Every row gives one point. Each copy is the shape, with its points in the same order, turned, moved and blurred by noise. Is it also mirrored, or only turned?
(in the rows, 128 means zero)

Shape, 5 rows:
[[102 129]
 [150 176]
 [129 210]
 [114  95]
 [118 105]]
Copy 1 (5 x 2):
[[147 153]
 [ 83 137]
 [ 67 172]
 [171 125]
 [160 125]]
Copy 1 is: mirrored
Copy 2, 5 rows:
[[120 168]
 [ 64 131]
 [ 35 160]
 [150 150]
 [142 146]]
Copy 2 is: mirrored
Copy 3 (5 x 2):
[[118 112]
 [ 99 168]
 [ 62 176]
 [143 100]
 [147 116]]
Copy 3 is: only turned
Copy 4 (5 x 2):
[[ 98 135]
 [163 140]
 [168 179]
 [ 86 102]
 [ 94 104]]
Copy 4 is: only turned

Shape, 10 rows:
[[189 169 159 150]
 [131  74 112 139]
 [155  73 161 185]
 [126  82 142 171]
 [142 174 130  87]
 [147  93 156 112]
 [102 124 149 134]
 [140 151  86 118]
 [115 156 117 149]
 [ 76  72  60  89]]
Copy 1 (10 x 4):
[[164 160 173 123]
 [ 95 144  75 104]
 [ 86 207 115  93]
 [ 70 164 103  99]
 [159  84 147 108]
 [124 142 118  70]
 [ 92 117 138 100]
 [138 101 110 143]
 [109 108 138 143]
 [ 79  67  36 103]]
Copy 1 is: mirrored
Copy 2, 10 rows:
[[212 157  89 115]
 [127  76 113 105]
 [181  60 116 144]
 [150  79 116 143]
 [142 187 112  79]
 [160 101 146  91]
 [134 130 143 134]
 [118 150  83  89]
 [130 152  97 139]
 [ 37  96 132  83]]
Copy 2 is: only turned

Shape, 9 rows:
[[193 146 152  86 147 128]
 [194 149 148 166  91 127]
 [183 148 134 154 155 202]
 [190 114 108 181 138 125]
 [ 68 131 156 123 150 155]
 [ 52 162 107  31 137 164]
 [151  93 127 165 118 129]
 [144 110 121 115 149 134]
 [146 163 131 170 146 120]]
Copy 1 (9 x 6):
[[174  96 139  95 161 130]
 [171 120 196 180 137 132]
 [126 101 179 143 175 189]
 [127 111 148 195 166 125]
 [ 87 154 124  99  93 178]
 [140 116  45  71  61 205]
 [106 103 158 178 115 124]
 [113  99 104 143 135 142]
 [135 162 148 154 149 150]]
Copy 1 is: only turned
Copy 2:
[[196 101 132  94 140 130]
 [170 102 139 155  68 116]
 [181  90  69 164 114 169]
 [149  78 151 186 113 151]
 [ 87 146  78 125 163 118]
 [ 92 192  90  39 170 179]
 [110  81 137 161 114 129]
 [129 100 131 121 149 149]
 [154 140 134 176 125 129]]
Copy 2 is: mirrored
Copy 3, 9 rows:
[[152  79 128  97  90  64]
 [169 134 105 153  73 119]
 [115 119 102 165 121  42]
 [178 128 121 168 145 107]
 [ 50 121 174 114 142 112]
 [ 36 102 123  14 142  91]
 [144 116 134 153 139 143]
 [135  96 128 111 142 101]
 [141 153 145 138 122  87]]
Copy 3 is: mirrored

Shape, 13 rows:
[[135 172  81  86  79  99 157 156 108]
 [152 107 102 158  93 135 148 140 108]
 [129  98  68 103  83  96 143 165 127]
 [110 159  73 176  79 239 160 107 149]
 [136 101 111 173 129 193 141 138 105]
 [133 117 100 126  89  85 115  89 121]
 [103 106 136 173  79  84 153 154 109]
 [152 118 103 167  81  83  82 155 118]
 [ 71 130 168 141 194 181  77 157 112]
 [106 108  92 159 111  98 109 113 122]
 [149 100 151  31  82 109 162  92 141]
 [127 129  97 103 229 128 131 111  97]
 [148 125  99 121 174  80 149 118 158]]
Copy 1:
[[123 182 141  77 119  80 138 108  92]
 [ 97 121 141 134  94 102 142 140 133]
 [113 126 137  66  98  76 120 150 125]
 [ 25 121  74 177 122 136 151 105  95]
 [100  94 118 174 125 119 153 151 112]
 [126 116 163 100 115 101  97  86 160]
 [ 98 118 209 110 135  86 150 141 156]
 [113 125 180 124  99 107  63 155 154]
 [148  74 151 152 225 160 130 169  78]
 [113  83 151 123 136  87  94 111 147]
 [171 128 121  28  88 152 180  79 144]
 [224  99  91 151 177  80 112 118  99]
 [174 134 106 109 160  81 112 130 171]]
Copy 1 is: only turned
Copy 2 (13 x 9):
[[ 90 123  97  88  92  76  84 150 145]
 [133  78  89 134  84 115 119 130 106]
 [ 98  55 108  93  93  77 104 108 129]
 [100 133  69 168  72 192 158 104 178]
 [127  89  95 149 100 180 148 122  89]
 [163 111 110 107 102  82  91  82 118]
 [120  92 133 147  54  70 119 112  76]
 [168  65 141 129  64 103  72 126 114]
 [104 132 209 119 126 206 119 112  61]
 [140  92 135 141 102 106  95  73 111]
 [140 137  89  13 110  71 148  95 104]
 [120 121 139 115 219 138  99 125  88]
 [150 101 148 114 174  72 130 126 127]]
Copy 2 is: only turned
Copy 3 (13 x 9):
[[113 156  85 105 114 112 169  92  68]
 [103 132 148 155 153 135 168 104 115]
 [ 88 104  78 135 133 110 172  82 111]
 [136 182 151 130 157 242 188  94 157]
 [106 129 166 125 193 171 158 116 157]
 [ 89 122 126 160 103 141 114  87  94]
 [ 70 119 137 172 108 125 176 150 106]
 [ 81 157 104 185 138 103 114 122 122]
 [ 85 119 155  55 155 164  94 191 178]
 [ 81 110 122 156 128 158 117 124 109]
 [ 91  95 150  83  61 102 149  32 115]
 [146  66 145  66 170 143  80 121  98]
 [166  68 115 126 112 122 111 108 110]]
Copy 3 is: mirrored

Shape, 16 rows:
[[101 152 129 121 145 181 192 165 106 163 111]
 [155 169  71  78 118 162 129 126 175 125  78]
 [122 114  90 162 178 164 144  89 172 151 128]
 [108 103 117 176  89  74 142 121 125 157 137]
 [ 89  67  86 150 133 142 142  87  88 175 163]
 [133 125 167 132 147 100 141 132 182 141  93]
 [116 101 138 178  84  95  83 163 128  96 105]
 [ 59 131 131  85  95 146 133 168  90 101 185]
 [110 124 160  75 107 113 101 105 113 110 102]
 [164 140 142 104 120  83  97 165  75  84  97]
 [ 66 149 139 184 137 125 174 148 170  74 114]
 [ 72 154 104 103  95 156  84 118 124 170 160]
 [148 134 180 131 164 111 192  96 144 102 163]
 [ 85  72 179 109 167 143  86 163 154 138  95]
 [165  87 178 171 174 168 144 129  74  78  98]
 [156  59 160  94  74 134  90  72 143 147 180]]
Copy 1 (16 x 11):
[[ 80 104 135  82 160 159 176 158 132 172 144]
 [138  96 114 111 121 223  75 145 165 149 103]
 [143  82 132 123 202 157 126  79 158 127 163]
 [147  92  78 154 134  89 175  97 136 146 109]
 [112  49  52 118 208 115 164  87 106 145 147]
 [158 120 152 117 151  96 107 120 141 153 105]
 [147  89 116 220 138  99 133 159 130 134  81]
 [ 79  70  81 111 132 119 166 192  72  92 112]
 [100 105 108 130 141 125  85 132  80 128  66]
 [153 130 115 164 151 149 137 175  73 155  39]
 [120  86 191 135 134 110 180 131 165  91 115]
 [ 62 113  54 143 134 147 110 137 116 114 152]
 [173 111 178  74 143 115 150 102  74 123 125]
 [107 103 144 140 211  71  76 174 129 131 108]
 [147  71 190 159 219 149 152 133  55 172  92]
 [165  54  64 143 133  94  56 108  46 138 143]]
Copy 1 is: only turned
Copy 2:
[[149 109 134  82 192 162 155 124 128 171 105]
 [160 178  75  85 101 128 135 157 171 151 127]
 [199 106 125 109 120 143 147  78 170 117 168]
 [124 106 190 123  96  72 178  88 118 142 132]
 [125  78 150  70 128 105 138  35 114 115 161]
 [152 102 137 173 126 101 151 130 190 159 116]
 [103 106 205 141  67 104 133 155 135 112 114]
 [ 46 104 132 102 164 139 153 149  83 127 161]
 [ 62 135 116 140 126 101 122 118 165 124 110]
 [101 142 140 149 127  74 103 168 114  97  67]
 [140  97 165 157 119 175 219 147 147 112 124]
 [ 81 150 151  67 150 111 135 118 153 137 195]
 [150 116 111 213 162 129 161  85 119 132 127]
 [102  41 144 137 137 123  95 149 203 135 131]
 [153  89 154 170 137 169  80  95 117  90  60]
 [ 74 122 126 160  84  88  73  57 130 165 186]]
Copy 2 is: mirrored
Copy 3:
[[144 179 100 172 115 181 172 120 105 100 144]
 [ 95 163  61 111 131 110 134  81 167  89 102]
 [139 129  89 117 190 144 194 105 154 170 150]
 [167 118 144 161 129  74 147 116  91 179 137]
 [144 110 120  96 145 146 173 118  52 181 187]
 [146 154 159 144 127 115 181 127 181 142  94]
 [132  92 155 184 141  94 108 138 116 162  77]
 [ 69 141 138 173  98 120 116 174  84 127 179]
 [ 91 139 180 120 101 126 119 101 141 127 120]
 [108 129 201 157 154  88 115 124 101  73  84]
 [126 121 126 244 134 107 176 113 157 151 150]
 [ 90 178  98 119 117 136 100 128 104 186 155]
 [162 157 185 152 153 107 180 127 181 109 196]
 [ 91 121 167 139 125 182 175 159 151 170  81]
 [165  74 190 166 193 183 165 131 130  88 136]
 [139 107 168  46 113 106  97 159 162 159 171]]
Copy 3 is: only turned
